Each row of a before or after table is a point. One or more steps were done to the points. Then noise was added and the rows were shuffled. The steps act on columns, c1 being the first. Write out the steps. A step turns or swaps two columns, mirrors them in a line or flattens them onto one, adds a multiple of one to another, or multiplies or shifts one. Angles are multiples of 10 degrees, from the lower column toward the higher: turns from -170 to 170, lines from 10 to 170 but not 90. Use the fewest steps. Two steps may share a column if one is a turn and the other turns, adds or multiplies; they go together, in the order done. Otherwise the lowest column goes first.

Before (8 x 2):
-0.36  -0.52
+0.05  -0.66
+0.39  -0.23
-0.15  +0.01
-0.50  +0.21
-0.16  +0.20
+0.48  -0.65
-0.32  -0.62
After:
+0.02  +0.67
+0.39  +0.48
+0.43  -0.21
+0.43  +0.55
+0.12  -0.24
+0.14  -0.09
-0.31  +0.26
-0.36  +0.74
Steps: turn c1 and c2 by 170 degrees

Before:
-0.07  +0.41  -0.29
-0.10  +0.07  -0.07
+0.04  +0.07  -0.35
-0.03  +0.38  -0.19
+0.07  +0.66  +0.32
-0.18  +0.50  -0.01
-0.46  -0.18  -0.42
+0.41  -0.12  -0.68
-0.19  -0.47  -0.02
-0.90  -0.02  -0.41
-0.41  -0.27  -0.38
+0.66  +0.62  +0.74
+0.47  +0.39  +0.59
After:
-0.57  -0.32  -0.06
-0.60  -0.65  -0.40
-0.04  -0.11  +0.02
+0.67  -0.17  -0.12
+0.86  +0.23  +0.01
-0.33  -0.19  +0.78
+0.15  -0.49  +0.15
+0.32  -0.41  -0.12
+1.12  +0.41  +0.02
-0.10  -0.25  +0.28
+0.15  -0.33  +0.05
-0.53  -0.35  -0.09
-0.36  +0.12  -0.14
Steps: turn c1 and c3 by 130 degrees; turn c1 and c2 by -130 degrees

Before (9 x 4):
+0.13  +0.13  +0.21  +0.06
-0.53  -0.07  -0.04  -0.08
+0.23  +0.10  -0.29  -0.06
+0.20  +0.39  -0.15  +0.32
+0.06  -0.15  +0.12  -0.13
+0.13  -1.20  -0.34  -0.66
+0.74  -0.18  +0.01  +0.99
+0.13  +0.02  -0.31  +0.21
+0.18  -0.83  -0.30  -0.39
After, 9 rows:
+0.05  -0.17  -0.17  +0.09
+0.23  +0.32  +0.30  -0.26
-0.52  +0.10  -0.01  +0.07
+0.21  +0.05  +0.22  +0.18
+0.13  -1.24  -0.05  +0.72
+0.18  -0.87  +0.06  +0.49
+0.13  +0.00  +0.37  -0.03
+0.12  +0.11  -0.14  -0.16
+0.72  -0.41  +0.49  -0.85
Steps: add -0.3 times c1 to c2; turn c3 and c4 by -150 degrees

Before:
-0.15  +0.21  -0.51  +0.19  -0.61  +0.46
+0.21  +0.44  -0.53  -0.28  -0.11  -0.34
+0.10  +0.05  -0.76  -0.09  -0.15  -0.18
-0.52  +0.49  -0.64  +0.25  -0.27  -0.51
-0.41  +0.38  -0.54  -0.14  -0.15  +0.18
+0.31  +0.40  +0.11  -0.07  -0.16  -0.19
-0.44  -0.17  +0.26  -0.13  -0.64  +0.15
-0.92  -0.34  +0.31  +0.35  +0.90  -0.32
-0.28  +0.22  -0.53  -0.69  -0.42  -0.16
After, 9 rows:
+0.18  +0.20  +0.75  +0.09  -0.22  +0.06
-0.32  +0.40  +0.04  +0.01  -0.26  -0.18
+0.33  -0.24  -0.40  +0.12  -0.72  -0.01
+0.74  +0.02  -0.60  -0.19  +0.82  +0.53
+0.31  -0.23  +0.43  -0.32  -0.72  -0.34
+0.44  +0.25  +0.40  +0.63  -0.51  -0.26
+0.69  +0.70  +0.41  -0.27  -0.36  +0.06
+0.57  +0.13  +0.35  -0.03  -0.23  -0.41
-0.02  +0.55  +0.56  +0.24  -0.20  -0.18
Steps: turn c1 and c3 by 160 degrees; turn c2 and c6 by 50 degrees; turn c4 and c6 by 160 degrees; shift c5 by -0.10

Before:
-0.07  -0.12  -0.07  -0.43  -0.28  -0.41  -0.41  -0.23
-0.20  +1.17  -0.57  +0.13  +0.02  +0.05  +0.04  -0.45
+0.23  -0.61  -0.55  +0.08  +0.35  -0.45  +0.24  +0.23
+0.15  -0.02  -0.42  +0.06  -0.14  -0.22  +0.35  +0.56
+0.07  -0.51  +0.25  +0.18  +0.11  -0.03  +0.34  +0.11
+0.03  -0.30  -0.30  -0.38  -0.05  +0.18  +0.47  -0.02
+0.07  -0.05  +0.95  -0.19  -0.24  +0.03  +0.41  +0.21
+0.16  -0.59  -0.51  -0.28  -0.23  +0.12  -1.83  +0.04
-0.41  -0.55  -0.68  -0.31  +0.43  -0.22  -0.32  +0.40
+0.21  +0.31  -0.42  -0.89  +0.56  -0.06  -0.57  -0.20
After, 10 rows:
-0.17  -0.27  -1.04  +0.00  -0.41  +0.53  -0.40  -0.29
-0.20  +0.15  -0.58  -0.20  +0.36  -0.24  -0.19  -0.89
-0.03  -0.03  -0.13  -0.04  -0.28  +0.31  -0.07  -0.40
-0.23  -0.72  -0.43  +0.20  +0.14  +0.18  -0.14  +0.07
+0.40  -0.50  -0.72  +0.39  +0.21  +0.29  -0.26  -0.31
-0.13  -0.21  -0.25  +0.55  -0.38  -0.13  -0.06  +0.05
+0.18  +0.81  -0.48  -0.45  -0.19  -0.85  -0.17  +0.15
+0.07  -0.40  -0.20  -0.21  -0.47  -0.17  -0.05  -0.42
-0.10  -0.37  +0.33  +0.09  -0.10  +0.37  +0.13  +0.17
-0.07  -0.01  +0.96  +0.21  -0.41  +0.03  +0.35  -0.20
Steps: multiply c1 by -1; turn c2 and c6 by -50 degrees; flatten c3 and c7 onto the line at 20 degrees; swap c4 and c8; shift c5 by -0.20

Before:
+0.31  -0.46  +0.23  +0.40  -0.30  -0.25  -0.03  +0.51  +0.32
-0.50  -0.34  +0.44  +0.53  +0.21  -0.44  +0.18  +0.17  +0.25
-0.47  -0.59  -0.23  -0.08  -0.14  +0.07  -0.23  -0.24  +0.08
-0.01  -0.55  +0.57  +0.08  +0.06  -0.07  -0.21  -0.10  -0.03
-0.45  +0.38  +0.05  -0.47  -0.84  -0.25  +0.32  -0.03  +0.27
+1.54  -0.41  -0.70  -0.17  +0.38  -0.30  +0.12  -0.06  -0.22
-0.62  -0.43  +0.32  +0.44  -0.16  -0.16  -0.23  +0.15  -0.41
-0.24  -0.24  +0.24  +0.61  -0.31  +0.87  +0.00  -0.09  -0.06
After (8 x 9):
-0.57  -0.07  +0.18  +0.14  +0.32  +0.62  +0.76  +0.41  -0.37
-0.69  -0.32  -0.26  -0.10  -0.02  -0.20  +0.39  -0.26  -0.03
+1.28  -0.87  +0.03  -0.14  +0.66  +0.12  +0.70  -0.73  +0.21
-0.38  -0.11  -0.12  +0.95  -0.25  -0.45  +0.58  +0.23  -0.31
-0.70  -0.24  +0.18  +0.45  -0.19  +0.37  +0.45  +0.34  +0.32
+0.02  -0.51  +0.48  +0.11  -0.17  +0.45  +0.60  +0.21  -0.34
-0.32  +0.54  -0.03  -0.61  -1.05  +0.06  +0.92  +0.10  -0.04
-0.24  -0.49  -0.14  +0.08  +0.20  +0.10  +0.39  +0.59  +0.02
Steps: turn c1 and c2 by -20 degrees; add -0.3 times c2 to c5; swap c3 and c8; turn c4 and c6 by 150 degrees; turn c4 and c9 by 160 degrees; shift c7 by +0.60

Before, 10 rows:
+0.15  -0.52  -0.32  -0.16  +0.60  +0.07  +0.33  -0.26  +0.50  -0.53  +0.20
-0.56  +0.27  -0.49  +0.21  +0.00  -0.39  -0.36  +0.07  +0.70  -0.74  -0.39
-0.38  -0.04  +0.42  -0.20  -0.07  +0.46  +0.43  +0.39  -0.15  +0.19  -0.08
-0.19  -0.08  -0.74  +0.63  +0.53  -0.30  -0.08  -0.69  +0.53  -0.55  +0.18
+0.62  -0.07  -0.37  +0.45  -0.04  -0.14  -0.46  +0.26  +0.23  -0.20  +0.25
+0.01  -0.23  +0.48  -0.02  +0.63  +0.22  +0.63  +0.23  +0.19  +0.16  -0.92
-0.54  -0.05  +0.17  -0.37  -0.02  -0.50  +0.43  +0.31  -0.10  +0.13  +0.12
+0.35  +0.09  -0.11  +0.06  -0.30  -0.01  +0.21  -0.24  +0.24  -0.41  -0.75
-0.53  -0.89  +0.54  -0.30  +0.32  -0.05  +0.30  +0.02  -0.43  -0.48  +0.06
+0.01  +0.46  -0.27  -0.21  -0.09  -0.26  -0.28  +0.45  -0.60  -0.46  +0.42
After:
+0.43  +0.28  +0.34  -0.40  -0.02  -0.47  +0.44  +0.02  +0.11  +0.17  +0.16
-0.66  +0.24  -0.36  +0.45  +0.01  -0.13  -0.45  -0.03  +0.50  -0.20  +0.03
-0.27  +0.24  +0.16  -0.23  -0.37  -0.23  -0.30  -0.51  +0.27  -0.44  +0.88
-0.31  -0.25  -0.22  +0.06  -0.30  -0.03  +0.25  +0.21  -0.98  -0.36  -0.87
-0.18  +0.01  +0.69  +0.23  -0.16  -0.41  -0.38  -0.23  -0.15  -0.74  -0.94
+0.58  +0.36  +0.12  -0.17  -0.07  +0.44  +0.43  -0.03  -0.16  +0.17  +0.07
+0.75  +0.24  +0.17  -0.31  +0.68  -0.07  +0.28  +0.58  -0.13  -0.48  +0.48
+0.41  +0.19  -0.22  -0.07  +0.68  +0.22  +0.66  -0.19  -1.14  +0.23  -0.93
-0.58  -0.75  +0.50  +0.59  +0.46  -0.29  -0.09  +0.08  +0.49  -0.55  -0.29
-0.38  -0.22  +0.04  -0.10  +0.80  +0.10  +0.35  +0.23  +0.58  -0.48  -0.26
Steps: turn c1 and c3 by -120 degrees; turn c2 and c5 by -30 degrees; turn c2 and c8 by -110 degrees; multiply c11 by 1.6; turn c9 and c11 by -60 degrees

Before, 14 rows:
-0.16  -0.06  +0.35  +0.36  +0.28  +0.93  -0.07  -0.21  +0.11  -0.79  -0.09  +0.43
+0.24  +0.25  -0.20  -0.17  -0.21  +0.35  -0.31  -0.45  -0.39  +0.02  +0.66  -0.43
+0.30  +0.28  +0.22  +0.19  -0.02  +1.64  +0.10  -0.52  +0.02  -0.15  +0.05  -0.03
+0.25  +0.21  +0.21  +0.11  -0.12  -0.03  +0.30  -0.47  -0.15  +0.57  +0.12  -0.35
-0.16  -0.02  -0.17  +0.17  +0.09  +0.02  +0.32  -0.30  -0.25  +0.46  +0.09  -0.39
-0.06  +0.04  +0.24  +0.39  -0.16  -0.12  -0.43  -0.31  +0.01  +0.55  +0.16  -0.28
+0.25  -0.40  -0.08  +0.27  -0.72  +0.59  +0.22  -0.54  -0.35  -0.14  +0.56  +0.77
+0.56  -0.42  -0.01  +0.38  +0.09  -0.20  -0.09  -0.28  -0.13  +0.57  +1.22  -0.34
-0.05  +0.28  +0.40  -0.47  -0.34  +0.18  +0.26  +0.28  +0.10  +0.51  +0.71  -0.38
+0.46  +0.29  +0.17  +0.10  -0.08  -0.26  +0.26  +1.11  -0.36  +0.54  -0.04  +0.20
+0.09  +0.19  +0.21  -0.79  +0.14  -0.09  -0.21  -0.49  -0.31  +0.63  +0.31  -0.18
+0.23  +0.10  +0.27  +0.07  -0.07  -0.21  +0.04  -0.35  +0.58  -0.04  -0.23  -0.46
+0.02  +0.36  -0.29  -0.07  -0.17  -0.01  +0.25  +0.03  +0.37  +0.57  -0.08  +0.30
+0.19  -1.18  -0.15  +0.25  +0.02  +0.11  -0.01  +0.69  -0.13  +0.57  -0.03  -0.25
After, 14 rows:
-0.11  -0.77  -0.68  -0.28  -0.16  +0.62  +0.24  +0.99  +0.04  +0.35  +0.41  -0.07
+0.42  +0.03  +0.26  -0.10  -0.25  -0.04  +0.29  +0.13  +0.60  -0.15  -0.07  +0.58
+0.20  -0.11  +0.37  -0.41  -0.08  -0.14  -0.43  -0.13  +0.46  -0.26  -0.05  +0.41
+0.37  -0.82  -0.28  -0.24  +0.94  +0.08  -0.02  -0.63  +0.54  -0.17  -0.22  -0.42
-0.10  +0.04  -0.17  -0.14  +0.06  +0.03  +0.29  -0.02  +0.49  -0.03  -0.14  +0.47
+0.29  -0.08  +0.23  +0.47  -0.39  +0.15  +0.26  -0.43  +0.37  -0.36  +0.50  +0.01
+0.63  +0.11  -0.27  +0.06  -0.36  +0.01  +0.28  +0.26  +0.32  -0.58  -0.30  -0.21
+0.74  +0.02  +0.47  -0.11  -0.11  -0.23  +0.05  -0.08  -0.32  -0.49  -0.43  +0.56
-0.10  +0.00  -0.50  +0.17  -0.33  +0.38  -0.29  -0.13  +0.22  +0.36  +0.45  +0.59
+0.38  +0.10  +0.43  -0.10  -0.32  -0.28  +0.22  -0.48  +0.62  +0.03  -0.26  -1.01
+0.17  +0.23  +0.29  +0.80  -0.05  -0.09  -0.22  +0.13  +0.72  -0.06  +0.11  +0.51
+0.70  -0.18  +0.17  -0.38  +0.39  -0.19  -0.14  -0.10  +0.58  -0.20  +1.02  +0.47
-0.46  +0.18  -0.59  -0.36  +0.18  +0.94  -0.04  +0.48  -0.70  +0.35  -0.27  -0.11
+0.26  +0.18  -1.40  -0.15  -0.26  +1.63  +0.14  +0.36  -0.18  +0.03  -0.23  +0.38
Steps: turn c9 and c10 by -120 degrees; add -1 times c10 to c1; turn c2 and c5 by -50 degrees; add -1 times c6 to c3; multiply c4 by -1; turn c8 and c12 by -130 degrees; add 0.3 times c7 to c8; shift c11 by -0.20
